Each row of a before or after table is a point. One or more steps were done to the points. Then noise was added and the rows were shuffled. The steps act on columns, c1 being the first. What was done? A step turns or swaps two columns, mirrors them in a line or flattens them onto one, adds a multiple of one to another, or multiplies or shifts one. Angles are multiples of 10 degrees, from the lower column toward the higher: turns from -170 to 170, lines from 10 to 170 but not 90. Use the fewest steps. Two steps may share a column if one is a turn and the other turns, adds or multiplies; they go together, in the order done. Otherwise the lowest column goes first.

Before, 11 rows:
[[ 44 -30]
 [ 45  22]
 [-13   0]
 [-60  -9]
 [-29  42]
 [-26   1]
 [-27  -2]
 [ 20  13]
 [-10  29]
 [-17 -25]
 [ 28 -24]]
After:
[[  1   1]
 [ -1   0]
 [  1 -30]
 [  1  42]
 [ -1  29]
 [ -1  21]
 [  1 -24]
 [ -1 -24]
 [  0  -8]
 [ -1  -3]
 [  0  14]]
Steps: multiply c1 by 0

Before:
[[ -2 -33  15   9]
 [ 17   7  18   5]
 [ -3  -3  15   2]
 [ 12  22   3  16]
 [ -3  14 -60   3]
 [ 11  22  20   5]
 [  1  19   8  -2]
 [ 32   4  12   1]
 [  5 -14  13  16]
 [  6 -10  18  21]]
After (10 x 4):
[[ 21   4  13   0]
 [  7  24  20  -2]
 [ -1  -1  16   3]
 [  2  19   9  -7]
 [  4 -13  13  22]
 [  8  22   3  10]
 [ -3  13 -59   0]
 [ -1 -34  14  18]
 [ 12   7  20   4]
 [  4 -12  19  24]]
Steps: multiply c1 by 0.7; add -0.3 times c2 to c4

Before, 14 rows:
[[ -5 -17 -28 -10  25   3]
 [ 11 -41 -15  -3  35  -4]
 [-21   0  10  16  -4 -16]
 [-15   1   6  27  -3  10]
 [ 24  -7 -20 -16  28  -3]
 [-20   3  30  -6  10 -20]
 [  7 -13 -22  -6  29 -12]
 [  2 -19  18  10 -22  -2]
 [ 19 -23 -34  -7  20 -30]
 [  0  -4   6  42  -8  24]
 [ -8  -2  19  19   2 -23]
 [  0  -1 -10  11  -4  10]
 [-20  -9  12   6 -10  -6]
 [-18  11  36  15  -8 -20]]
After:
[[  8 -12 -23  -6  29 -23]
 [-21   2  31  -6  10 -40]
 [-20  -9  13   4 -10 -13]
 [ -6 -17 -29 -10  24   6]
 [ 11 -40 -15  -1  36  -8]
 [-20   1  10  17  -4 -29]
 [  2 -19  19  11 -23  -4]
 [-17   1   7  26  -4  21]
 [ -8  -3  20  18   2 -45]
 [  0  -2  -8   9  -6  20]
 [ 24  -9 -19 -17  28  -9]
 [ 18 -25 -34  -6  18 -61]
 [-19  11  35  14  -8 -40]
 [  0  -4   3  42 -10  48]]
Steps: multiply c6 by 2

Before:
[[ -1   4 -17  -9  -8  28  -1  -3  -9]
 [-10   1 -27 -24   2  -5   9 -18  19]
 [-10 -20  17 -21  -4  -9  -2  -9 -10]
 [ 30  17  18 -11  15  14  13  18  13]
 [-14   3 -30 -13  38  15  -4 -11  19]
 [ 22 -24 -12  19  17   5   2  20 -15]
 [  9  17   2  -7  -6 -14  -7 -17  -6]
 [ -8 -23 -19   1  23  31   7 -24  18]
 [ -8  -1 -29  29  38  27  18  17  23]]
After, 9 rows:
[[-20 -20  17 -21  -5 -10  -2 -12  -9]
 [-20   1 -27 -23   1  -5   9 -23  18]
 [ 18  17   1  -7  -7 -14  -7 -22  -6]
 [ -3   3 -16  -9  -7  28  -1  -3  -9]
 [ 44 -25 -12  20  17   5   3  26 -15]
 [-28   2 -30 -13  38  15  -4 -14  19]
 [-16  -1 -29  29  39  26  19  22  23]
 [-15 -23 -18   1  23  31   8 -31  17]
 [ 60  18  18 -11  15  15  13  23  13]]
Steps: multiply c1 by 2; multiply c8 by 1.3

Before, 14 rows:
[[-10 -22   8   1   6   2   0  -4 -25  -4   1]
 [ 35 -15  -1 -10  -7 -26  -5   6  -4  13   5]
 [-10  13  10 -31 -10   1 -12  -6  -2   5   5]
 [-10 -14   6   8  14   5   1  -3   3  -8   9]
 [  2  -1   1   1  -3   5 -20   8 -13  -3 -10]
 [ 15 -12  -2   1  -5 -60  -7   3   1   0  -7]
 [ -6   8  -8 -16  44   2  -3  -6  -5  -4   4]
 [-11 -26   1 -15   1  -4 -15  -8   0  -8   4]
 [ -9 -21  10   5  21   4 -13 -11  -8  16  -5]
 [ 15 -17  10  -5  -4  -8  -4  -7  -6  -5 -13]
 [ -4 -24  -8   1   1   1  -3  -9  -8  -5  -3]
 [-11  -4  -4   4  -5  11  -2  -9 -10   6 -17]
 [-10 -20   0   2  -8  -9  -7   7 -12  38  -2]
 [ -1 -18   6  -9  19  13   3   9  -3  -1 -18]]
After:
[[ 36 -15  -2 -16  -6 -26  -5  15  -5  -2   5]
 [ -6   9  -8  -4  44   3  -4 -14  -5 -15   3]
 [ -2 -19   6  -5  19  13   3  22  -3  -8 -18]
 [-10  13  10 -20 -11   2 -12 -15  -2 -25   5]
 [-10 -21  10 -12  20   4 -14 -28  -8  12  -5]
 [-11  -5  -5  -2  -5  12  -2 -22  -9   6 -16]
 [ 14 -18  10   2  -4  -8  -4 -17  -6  -6 -12]
 [ -9 -20   0 -31  -8 -10  -7  17 -11  22  -2]
 [  2   0   2   4  -2   3 -20  20 -13  -1 -10]
 [ 14 -13  -3   0  -4 -61  -7   7   1   1  -7]
 [-11 -22   9   5   6   2   0  -9 -25  -1   1]
 [ -9 -14   6   9  15   5   1  -7   2   3   9]
 [ -4 -24  -8   5   2  -1  -4 -22  -8  -1  -4]
 [-11 -27   0   0   1  -5 -15 -20   0 -16   4]]
Steps: turn c4 and c10 by 60 degrees; multiply c8 by 2.5

Before, 9 rows:
[[ 42 -33   2   8  18  25  -8  34  -5  -9  32 -23   7   4]
 [-36 -12  -3  27  -3 -21   3   6   8  20 -16  14 -12  38]
 [  4  39 -13   1  18 -29 -39 -32  31  16   8  43  27  41]
 [ 23   9 -18  -7  36  21 -43 -25  -3 -26 -22   7  -3   9]
 [-14   3   2 -16 -42  36 -42  -7  60  17 -16  -7  13  -6]
 [ 13   2 -12  37 -41 -25 -22  22  -7   3 -11   8 -21 -19]
 [  4 -32 -19  30   1 -14 -27 -36  -7  21 -34  21 -32  47]
 [ 40  18   5  48  60 -25  20 -27  -1  30 -21 -18 -45 -34]
 [-20  13 -44  19  -4 -13  -1 -37  13   4  -8  18  31  11]]
After (9 x 14):
[[-13   3   3 -16 -43  37  -1  -7  60  19 -15 -15  13  -5]
 [ 22  10 -20  -6  36  21   1 -25  -3 -24 -22  -1  -3   9]
 [-36 -13  -3  26  -3 -21   3   7   8  19 -17  14 -11  39]
 [  4  39 -14   2  19 -29   6 -31  31  17   8  35  28  42]
 [ 42 -33   2   8  18  24  -3  33  -5  -8  32 -24   5   4]
 [-21  14 -44  20  -5 -14   4 -39  12   4  -7  18  31  10]
 [  5 -31 -20  30   2 -14   2 -36  -7  22 -35  17 -32  49]
 [ 13   2 -11  38 -41 -26   2  24  -8   2 -11   4 -21 -19]
 [ 42  17   4  47  60 -24  -2 -29   0  30 -21 -14 -45 -34]]
Steps: flatten c7 and c12 onto the line at 80 degrees

Before:
[[-16   2 -17  33  27  15  37  14 -22 -26  19  -9  36   4  23  10  -2   1]
 [ -5 -18 -14 -17 -27 -21 -22 -43  19 -10 -35 -22  54  18  -1 -27  44 -16]
 [-31  -3 -15 -24   8  43 -35 -42 -28  17   1   8  15  24 -50  35   0  22]
 [ 31   3  21  23   1 -19  -9 -20  -1   7 -52 -12  31 -27   9 -14  -6  25]
 [ -6 -18 -25  39  12   9  33   8 -39 -12 -18   1 -25  46  32   7 -11   2]
 [ 24  20  41 -18 -31  39  25  -4  -6  12  12  14 -32 -10   9  21  17 -33]
 [ 30  40  47 -30 -50 -30 -30 -37 -33 -54  15 -10  55  44 -18 -15  -3  -7]
 [ 33  -3  13  30 -45  22 -17   7 -18   4  16 -56  55  38  37 -23  45  -5]
 [  3  42  16  23 -21   1  10 -25  14 -57 -11  -3 -11  31 -47 -21  22 -12]
 [-16  32  -4  -2  36   5  -2 -23 -14   3 -55  -9  28 -22  -1   3  33  -5]
 [-43  49 -28  40  -7  33  24 -17 -37 -31  19 -51 -21 -23 -36 -19 -10  18]]
After:
[[-42  49 -28  41  -6  32  24 -16  39 -30  18 -53 -21 -32 -35  11  -8  17]
 [ -4 -18 -13 -18 -28 -22 -22 -44 -14 -10 -37 -22  55  23   0  31  44 -16]
 [ 31   3  23  23   2 -18 -10 -22   3   7 -52 -12  32 -34  11  14  -5  25]
 [-18   0 -17  32  28  13  37  15  21 -25  18  -8  35   3  25 -12  -2   0]
 [ 32  -2  13  33 -45  22 -17   7  24   3  17 -56  53  49  36  21  44  -5]
 [ 22  22  43 -17 -31  38  26  -3   2  11  10  12 -33 -12   9 -21  17 -33]
 [-31  -2 -14 -23  10  44 -36 -43  22  18   1   8  14  31 -51 -40   1  23]
 [  3  42  16  23 -21   0  11 -25 -11 -58 -10  -3 -11  39 -47  21  22 -12]
 [ 31  41  48 -28 -51 -32 -29 -37  34 -54  14 -10  53  57 -18  10  -4  -7]
 [ -6 -19 -26  39  12  10  35   8  38 -14 -18   2 -24  59  33 -14  -9   3]
 [-17  32  -5  -2  37   4  -2 -23  12   4 -54 -10  29 -29  -1  -5  35  -4]]
Steps: turn c9 and c16 by 170 degrees; multiply c14 by 1.3

Before (9 x 24):
[[ 12  10  -4   1 -22  -7  16   3  -5   8   3   3 -11   0  -6   4   3  14
  -14  -4  -2 -14 -25  -5]
 [ -1  17 -19   8  -4   6  19  15   0   9   3  -1   7 -18  -9  -2   6  10
  -14   6  -3  -6  20  -3]
 [ -5   1  -7 -18  24  -8   7   0   7  14  24  14 -27  -9  36  -3  -9  -9
   -5 -39   4   4 -25  -1]
 [ -2  14 -12   4  17  -7  14  17 -45   5   3  13  -5 -25   6   0   9 -24
  -23   9   0  -2 -14  -2]
 [ 17   1   0  -8   2  -4 -11   6  10   2   0 -25 -19 -10  19  49   8  -5
    1 -21  -9  -1  -7  -5]
 [ -1  -1   0   8 -16  60  17  15  13   7   5   7  -5 -25  -7  -5 -15 -17
    8   5  -4  -7  15   1]
 [  0   9  -6 -12 -10  23   8  -4  -5 -41  11  12   5  -5  14   3   1  -1
    2   2  16 -13 -11  31]
 [  5 -15 -26   6 -19  -9  -2  15   7  -5   3   5  12  -6  -4  17   5   9
   -1   3  -4 -11 -24   8]
 [ -2  -3   1  -1  -4   3   8 -46  11   4  12   6  10 -12  -2   3   2  -2
    7   5   5 -11 -11   3]]
After (9 x 24):
[[ -2  -4   1  -1  -3   3   9 -45  12   4  13   6   9 -13   1   2  -1  -1
   -1  -4   5 -11 -11   3]
 [ 17   1   1  -9   3  -4 -11   6  10   2  -1 -15 -19  -9  -7  48 -11  -4
   -4  19 -10   0  -7  -5]
 [ 12  11  -4   1 -21  -7  17   3  -4   8   3   1 -12   7   1   3  -3  13
  -12   4  -2 -14 -26  -6]
 [ -2  16 -18   7  -3   6  20  15   0   8   3  -4   7  -7  -2  -2  -5   8
  -21  -6  -3  -6  20  -2]
 [ -1  -1  -1   8 -15  60  16  15  13   7   5   4  -5 -26   3  -6  15 -17
   -6  -3  -4  -7  16   1]
 [  5 -15 -26   6 -19  -8  -2  14   7  -5   4   3  13  -5   1  18  -3   9
   -3  -2  -5 -11 -24   8]
 [ -2  14 -11   5  17  -6  14  17 -45   4   3  13  -4 -10   4   0  -7 -24
  -33 -11  -1  -2 -14  -1]
 [ -5   1  -8 -18  23  -8   8   1   7  13  24  24 -27  -6   9  -4   2  -9
   -9  41   4   5 -24  -1]
 [  0   9  -6 -11 -11  24   7  -3  -4 -41  11  16   5  -5   7   3   1   0
    0  -1  16 -14 -11  30]]
Steps: flatten c12 and c15 onto the line at 20 degrees; turn c14 and c19 by 30 degrees; turn c17 and c20 by -170 degrees

Before:
[[  8  46  -4  -6  33  14 -32 -11  -5  -3 -45 -16  15  18  15 -10 -20  19
   -1  11  -6  11 -17 -20  15 -10 -24  12  11 -10  -6 -21]
 [ -1 -18   4   5 -16 -10  14 -29  56   8  -3   1 -10  19 -31  -7  -2  19
  -10 -16 -15   1 -23  -8  16  34   0  -5 -15  13  19  -1]
 [-25   3   1 -18  -6   7  21 -11  40  19  19   9 -15  28 -33 -15  19   1
  -23 -17   1  17 -11  -2  12  15   1  -8 -27  21 -17 -24]
 [ -7  58  -6 -12  11 -32 -48 -41  -3  17 -36 -13   4  -9 -12  -2  10   2
   13  14 -10 -13 -15 -14  14 -12 -12   9  14   5 -22 -20]
 [ -5  24  37 -30   3  15   7  -8   2 -20 -12 -35  10   7  23   1 -20   4
  -35  21 -16 -19  27  14 -17  10  -9   5  -2 -16  13  11]
 [ -3  55 -28 -18  39 -37 -45 -25 -23  -2 -50 -30  24   1  -5   2  -1  14
   -9 -13   0   2 -13   5  17  -8 -23   4 -19  12  -3  -4]
 [-25 -38  18  -6 -28  -2  -2   3  41  -5  13  14 -12   6 -32 -25  12  10
  -22 -32  -7  19 -12   5  38  21   6 -24   2   4  -7  -4]
 [  0  19  30 -22   0 -13  -4   3  31 -16   2 -23  11  11  41  -2 -27  25
  -20   5   6  -6  -2  -2 -18 -24  20   5 -12 -17  10   6]
 [ 14 -29  10 -14 -10  17  11 -34  47  -7  37  22  -3  11 -27  -7  16  -5
   -9 -21  12   5 -11  11  31   9   8 -26  -7  25  10   1]
 [-15  16  39 -13 -35  11  -2  -6  -8 -19   4  -3 -12  41  11 -15 -24  18
   -5   7  -4 -13   4  10  -2 -12  -9   1 -32  -1  23   8]
 [-12  53  -2  -3  48 -26 -60 -43   3  21 -30 -23  10   4   4 -30 -19  11
   -4 -12  -4   4  11 -12   0  -4 -33 -11   4  10   1 -27]
 [-18  21  14  -7 -27   2 -15   1  12 -27  -7 -10  16  29  44  19 -22 -13
  -29  20   6   2  19  -5 -23   0  -9   2 -10 -21  31   1]
 [-31 -31  -8  18 -10   0  15 -33  15  13  29   1  11  30 -37 -16   3  10
  -14 -26 -10   5 -15   0  21   4   4   1   9  28 -16 -11]
 [ 22   4  23  -3   0  -8 -12  10   6 -11 -13 -28   0  21  20 -13   3 -17
  -24  14  -8 -27  -5  18 -18 -13   3  -1 -22 -25  29 -17]]
After:
[[-24 -37 -22  -5  29  -1  -2   3  41  -1  -4  15 -13   6 -31 -25  13  10
  -23 -30  -6  18 -11   7  38  21   5 -25   1   4  -6  -3]
 [-18  21 -10  -8  30   2 -15   1  13  22  11  -9  16  30  43  19 -23 -13
  -28  19   6   1  21  -5 -23  -1  -9   2 -10 -20  33   0]
 [ 13 -29 -22 -12  13  17  10 -35  45   4 -31  22  -3  13 -25  -8  17  -6
  -10 -21  12   5 -10  11  29   9   8 -28  -6  25  11   1]
 [  9  47  19  -5 -32  15 -31 -12  -6   9  40 -16  14  17  14 -11 -20  18
   -2  10  -7  11 -17 -20  16 -11 -24  12  10 -10  -6 -21]
 [-12  53  12  -4 -51 -25 -61 -43   4 -12  27 -23  10   4   5 -30 -19  12
   -6 -12  -4   4  11 -12  -1  -4 -35 -12   5   9   0 -28]
 [  1  20 -29 -23   3 -13  -4   2  31  17   8 -22  11  10  40  -3 -27  24
  -18   4   6  -5  -2  -3 -18 -24  20   6 -12 -17  11   5]
 [ -3  56  43 -17 -38 -39 -46 -27 -23  10  37 -30  25   1  -6   0  -2  14
  -10 -13  -1   2 -12   5  18 -10 -22   3 -19  12  -3  -4]
 [-24   3  -7 -18   3   7  22 -11  42 -19 -18  10 -15  28 -33 -16  19   1
  -24 -16   0  18 -10  -1  10  15   1  -8 -27  21 -17 -24]
 [ -1 -18  -2   4  13 -10  14 -29  54  -8   7   1 -10  18 -31  -6  -2  18
  -10 -16 -16   1 -23  -8  16  34   1  -5 -15  12  19  -1]
 [-14  15 -38 -13  36  11  -1  -5  -7  12  10  -3 -12  41  11 -13 -23  18
   -5   8  -3 -13   3  11  -2 -10  -9   1 -33   0  24   7]
 [ -5  25 -30 -30   0  16   8  -9   3  20  23 -35   9   7  23   1 -19   4
  -34  21 -15 -20  28  13 -17  10  -9   4  -2 -16  13   9]
 [ 21   5 -17  -2   2  -7 -11  10   4  11  20 -28   0  23  20 -14   2 -16
  -25  15  -8 -26  -6  19 -17 -13   4  -1 -23 -26  30 -16]
 [ -6  58  18 -13 -13 -32 -48 -42  -2 -16  32 -13   4  -9 -11  -3  10   1
   14  14 -10 -13 -16 -15  15 -12 -12   9  14   6 -23 -21]
 [-31 -33  -3  17   6   0  13 -33  14 -14 -31   0  12  30 -36 -16   4  11
  -15 -27 -10   7 -16   0  21   5   4   2   8  28 -15 -12]]
Steps: turn c3 and c11 by 160 degrees; turn c5 and c10 by 170 degrees
